Each wall is flat, endless, passes through zero and stands at right angles to its row. A trip goes straight from one point to another. Which walls does it cross, in order?

Walls:
(1): [-25  -3  30]
(2): [ 21   0 -13]
(3): [ 37 -45 -13]
(4): [ -1 -11  17]
(5): [-40  24 -13]
(6): [-30  25  22]
(7): [21 15 10]
(8): [10 39  5]
Trips:
[ 25 -12 -13] to [44 -6 40] => 4, 8, 1
[-21 -24  -4] to [14 -6  7] => 5, 2, 7, 1
[41 14  9] to [-4 33 23] => 3, 6, 1, 4, 2, 5
[15 23  0] to [-3 -5 -7] => 5, 6, 3, 7, 8
[ -1 -34 -48] to [ 16   4 -13] => 7, 8
[17  9  2] to [ 12 -53  42] => 4, 8, 1, 2, 7

Walls:
(1): [ -2 -18  19  -4  15 -12 -16   5]
(2): [ -4  28  13 -11  12  -8  23 -47]
(3): [-41  23  -8 -26  32   7 -27  11]
(4): [ 23   6  -3 -11 -21  13 -11  26]
(5): [ 34  19 -19  27   4 -27  50 -41]
(6): [ 41 -40 -16  11 -15  28  -4   4]
(7): [  4 -19  46 -30   8  25  17   2]
(8): [ 57   7   2 -29   6 -42 -32 -25]
(9): [-24  13  -7  44  -2  -3  23 -40]
(10): [-11  -6   6  23 -30 -21 -41  26]
Trips:
[  2 -21  19 -38  11  13  -9  24] to [ 11 -25 -24  -6   8   5 -17   7] => 10, 7
[-17   5  14 -22   6 -34  -5  15] to [ -8 -21  58   2 -56  37  -7   3] => 2, 4, 8, 3, 6
[-12  27 -10  28  24 -41  -9  47] to [ -2  -2   4  -4 -33 -36  13 -10] => 5, 9, 8, 3, 2, 1

Walls:
(1): [-33   5  -6 -13   6 -18  -1  14 -23 -28  32  -2]
(2): [-13   2 -30 -32 -15 -28  25 -38   2  34  19  11]
(3): [ -8 -35  13 -18 -60  11   2  -8   5 -30  10  10]
(4): [  3 -33 -19 -25  -9   1 -56  -5 -21 -40  12 -31]
(5): [  8  18   7  36   4 -24 -18  14  17 -52  20  12]
(6): [ 15  29  19 -32 -11   1  -5  15 -13  21 -34  26]
(7): [ 10 -11   1 -32  19   8   6  26  -4 -24  -3  18]
(8): [ 24   2  15 -11  20 -22   2 -26 -27  -5   2  17]
Trips:
[  8 -34  -7   5  -7 -52   5   2 -47 -19 -18  20] to [-28  16 -16  32  10  -1   3   3 -17 -29 -60  10] => 2, 3, 4, 8, 7
[-26   7 -29  11  11  17   6  20   3   8  -9  -7] to [ 15 -33  20 -28   6   1 -11 -24 -44 -16  22  32] => 7, 4, 2, 8, 3, 6

Walls:
(1): [-20  26 -38 -36  -6  -6 -12 -24 -16 -11  15 -18 -20  16   5  32  49   5
  -7   2]
(2): [ 16 -16  30   9  34 -20 -13   8   7  21 -19  42  10 -15  10  38 -24  21
  -1  26]
(3): [-13  -3  23   8 -28  31 -22 -38 -14   2 -34  -1 -13   2 -26   2  24   0
  20  -4]
(4): [-20  -1 -10   0  20  14  22 -15 -22  10  27   6  13 -14 -11 -34  -9  -9
   2   1]
(5): [ 17 -43 -26  -8   3   6 -29   1  58  -8 -40  11  17  -9   7  54 -12 -10
 -10  17]
(6): [  6 -16   0   4 -15  34 -10 -12  -9  -3  12  18   0   8 -15  24  23  17
  12  14]
(7): [  6 -17 -15  -7 -24  27 -20  44 -11 -13  22  -1  10 -16 -17  24  14  -8
 -27  21]
(8): [ 19   8 -29  -7   2  -4 -15 -24 -24  34 -21  11 -13 -37 -30  39 -11  -2
 -14   2]
(9): [ -3  53 -19  10 -11  25   3 -17  -6  -4  -9  -3  11 -11 -13  38  -8 -17
  10 -28]
Trips:
[-14  29  31   0  29  -9  19   5   2 -24 -40  27 -10  -3  -8  20  -4   7
 -15  14] to [-25   5 -19  -5  -3  25  25  23  -4 -23 -14   7  12   1 -13  10  10 -17
 -13   0] => 7, 1, 8, 4, 2, 6, 3
[  7  13  21   2 -20 -28 -10 -17  15   3   3 -14 -12 -11  36 -30 -34 -30
  -5   1] to [-53  -4   7  13  33  17   6  25  -5  21  -4  28  16   7   4  -2 -29 -13
 -14 -11] => 4, 2, 9
[-12  -3 -23 -17   6  19  43 -12   4  15  21  -7  10  -1  36  18   4 -11
   0   6] to [  0  14  20   4 -18 -28  -6  21   8  -9  -8  -3  12 -15  37  17   5  24
  26  27] => 6, 2, 4, 9, 1
